Rows are points. The ring and each string are closed loops that go straight from each point to the next, and from the last back to the first. Before rounding, they use only three directions, however many columns there are. How many times does the string pass through the ring? Passing back the other way cancels.
(in the rows, 128 means zero)

Ring (6 x 3):
[[173  49 157]
 [175 100 126]
 [142 174 117]
 [101 176 141]
 [101 104 177]
 [133  52 188]]
String, 17 rows:
[[137 156 149]
 [128 127  94]
 [147 154  80]
 [141 113  85]
 [135 103 118]
 [164 147 161]
 [183 175 136]
 [164 170 101]
 [130 121  86]
 [126 117 106]
 [111 184  84]
 [111 226 136]
 [104 249 161]
 [ 88 193 106]
 [ 94 174 102]
 [ 99 237 130]
 [127 215 156]]
Times through: 0
String (14 x 3):
[[158 165 155]
 [139 131 125]
 [133 116 113]
 [146 136 147]
 [173 161 147]
 [152 120 151]
 [139  86 112]
 [163  60 109]
 [193  42 137]
 [205  71 182]
 [191  94 174]
 [211  93 141]
 [186 118 108]
 [184 173 137]]
Times through: 1

Ring, 9 rows:
[[172 122  82 170]
 [197 170  91 118]
 [196 183 116  93]
 [183 178 162  86]
 [145 135 209 108]
 [111  97 199 127]
 [ 92  69 160 146]
 [103  67 123 166]
 [137  87  96 180]]
String, 12 rows:
[[ 81  54  74 151]
 [127  91  69 154]
 [179 111  67 200]
 [209 125 104 225]
 [165 122 136 160]
 [134 108  98 135]
 [148 104 143 168]
 [118  61 175 203]
 [ 52  38 170 141]
 [ 76  77 142 104]
 [115 101 137 121]
 [ 73  59 118 133]]
Times through: 0

Ring (7 x 6):
[[179 172 132 169  98 135]
 [144 136  84 140 116 141]
 [ 98  96  73 103 131 123]
 [ 72  97 126  99 135 106]
 [ 84 115 170 110 123  91]
 [143 139 163 130  96  86]
 [174 161 150 153  89 106]]
String, 30 rows:
[[142 141 116 141 112 127]
 [145 164 135 165 117 149]
 [145 157 120 158 116 147]
 [132 134 120 133 113 119]
 [140 128  98 129 110 120]
 [137 142 126 141 113 125]
 [158 172 137 171 111 148]
 [192 198 137 196 101 162]
 [181 195 160 190 100 150]
 [142 151 143 148 109 122]
 [154 143 126 140 100 111]
 [141 132 123 129 105 107]
 [146 151 155 145 102 109]
 [139 145 154 139 105 106]
 [141 125 132 119  98  87]
 [139 122 147 113  94  72]
 [130 132 189 119  94  65]
 [122 149 205 138 104  89]
 [124 145 172 139 110 105]
 [128 128 138 124 108  99]
 [138 114 129 107  95  73]
 [154 129 153 119  85  68]
 [170 154 173 141  81  78]
 [181 170 175 158  81  94]
 [195 157 130 148  77  95]
 [196 164 124 157  82 110]
 [207 190 140 184  85 134]
 [192 205 163 200  98 156]
 [154 163 138 161 109 136]
 [141 140 119 139 110 122]]
Times through: 2
String, 30 rows:
[[172 185 180 177  95 125]
 [207 201 167 191  82 130]
 [204 183 132 177  85 130]
 [160 139 104 137 100 116]
 [147 142 119 140 107 121]
 [151 162 137 160 110 137]
 [170 176 116 177 110 161]
 [156 170 115 173 117 164]
 [132 147 129 148 118 136]
 [128 130 119 129 114 117]
 [119 128  96 132 126 140]
 [104  98  53 107 133 136]
 [ 88  59   7  71 136 119]
 [ 95  78  53  84 128 109]
 [108 112 108 113 122 112]
 [104 126 137 126 125 119]
 [ 63 113 153 114 142 119]
 [ 81 122 160 121 133 115]
 [117 130 139 128 117 113]
 [101 104 122 102 118  95]
 [ 92 103 139 100 119  88]
 [114 123 140 120 115 102]
 [107 136 177 130 116 101]
 [108 145 203 136 113  95]
 [124 140 157 136 112 109]
 [132 128 137 123 105  96]
 [152 124 135 115  89  73]
 [161 135 137 126  88  83]
 [148 136 131 131 100 101]
 [147 152 152 147 104 114]]
Times through: 2

Ring, 7 rows:
[[141 139 127 114 133 121 110 131]
 [158 158 142 120 159 124 170 150]
 [159 158 144 119 151 121 200 164]
 [141 131 128 111 115 115 170 153]
 [123  96 106 106  89 112 119 122]
 [111  78  92 105  80 114  59  93]
 [124 108 108 108 103 117  71 109]]
String (24 x 8):
[[135 119 119 111 115 117 134 131]
 [134 119 119 110 110 116 135 134]
 [130 121 119 107  93 111 135 147]
 [105  59  85 102  62 110  82  93]
 [100  47  77 102  65 113  57  72]
 [ 94  33  68 102  61 113  28  54]
 [120  91 101 108  98 117  85 100]
 [130 120 116 109 106 116  99 127]
 [126 120 113 108 102 116  72 121]
 [125 113 109 109 109 119  58 107]
 [127 105 108 112 116 121  79 100]
 [135 121 119 112 119 119 117 125]
 [133 118 116 112 118 119 107 120]
 [138 143 128 111 116 116 111 146]
 [126 122 114 107 101 115  67 123]
 [118 103 104 106  89 114  58 109]
 [ 94  48  73 100  58 112   7  63]
 [ 98  39  72 103  68 115  38  58]
 [124  99 106 108  98 115 104 114]
 [125  97 107 109 101 116 112 113]
 [133 121 120 109 105 114 132 139]
 [132 120 120 107  95 111 149 148]
 [133 115 119 108  97 112 160 146]
 [129  98 110 109 102 115 147 124]]
Times through: 4

Ring (7 x 9):
[[142  91 111 147 179  75  58 117 101]
 [124  56 119 194 165 101 114 109 101]
 [104  80 126 191 130 130 153 103 107]
 [102 179 124 139  76 150 144  92 106]
 [ 84 216 130  60  70 152 142 109 134]
 [ 70 185 137  25  99 141 147 131 160]
 [ 95 139 129  50 146 106 106 137 149]]
String:
[[126 231 113 101  77 128  83  91  96]
 [105 165 124 109 105 129 121 107 118]
 [ 75 155 136  94  93 152 170 115 140]
 [ 58 165 142  86  73 171 201 115 149]
 [ 60 161 141  90  77 168 197 115 148]
 [ 81 145 134 102 103 144 160 115 136]
 [112 179 120 114  98 128 110 101 109]
 [121 208 116 110  86 129  95  94 100]
 [ 89 144 131 100 112 134 143 117 133]
 [ 66 162 139  66  93 153 174 123 153]
 [ 61 143 142  63 105 149 179 130 160]
 [ 85 158 132  75 109 134 140 121 140]
 [109 158 122 102 118 119 107 112 119]
 [ 80 128 135  81 125 130 150 128 147]
 [ 45 107 150  27 136 138 187 154 189]
 [ 73 130 138  17 150 112 130 152 173]
 [123 159 117  56 154  84  55 129 128]
 [136 159 112  97 145  87  52 115 107]
 [155 152 104  85 174  59   7 121 103]
 [132 110 115  77 191  64  42 137 127]
 [153 134 106  93 183  57  13 124 105]
 [161 163 102 109 159  67  11 109  90]
 [119 143 119 112 134 106  92 113 114]
 [ 87 108 133  85 146 116 135 133 147]
 [ 71 100 140  26 167 107 135 157 177]
 [ 80 140 135  14 150 107 116 150 168]
 [106 191 123  31 125 106  81 129 139]
 [114 188 119  72 114 113  85 114 121]
 [ 94 141 129  96 121 126 131 119 132]
 [ 42 137 150  36 106 157 201 141 180]
 [ 53 154 145  48  96 157 189 132 168]
 [ 92 157 129  94 107 133 136 115 131]]
Times through: 2
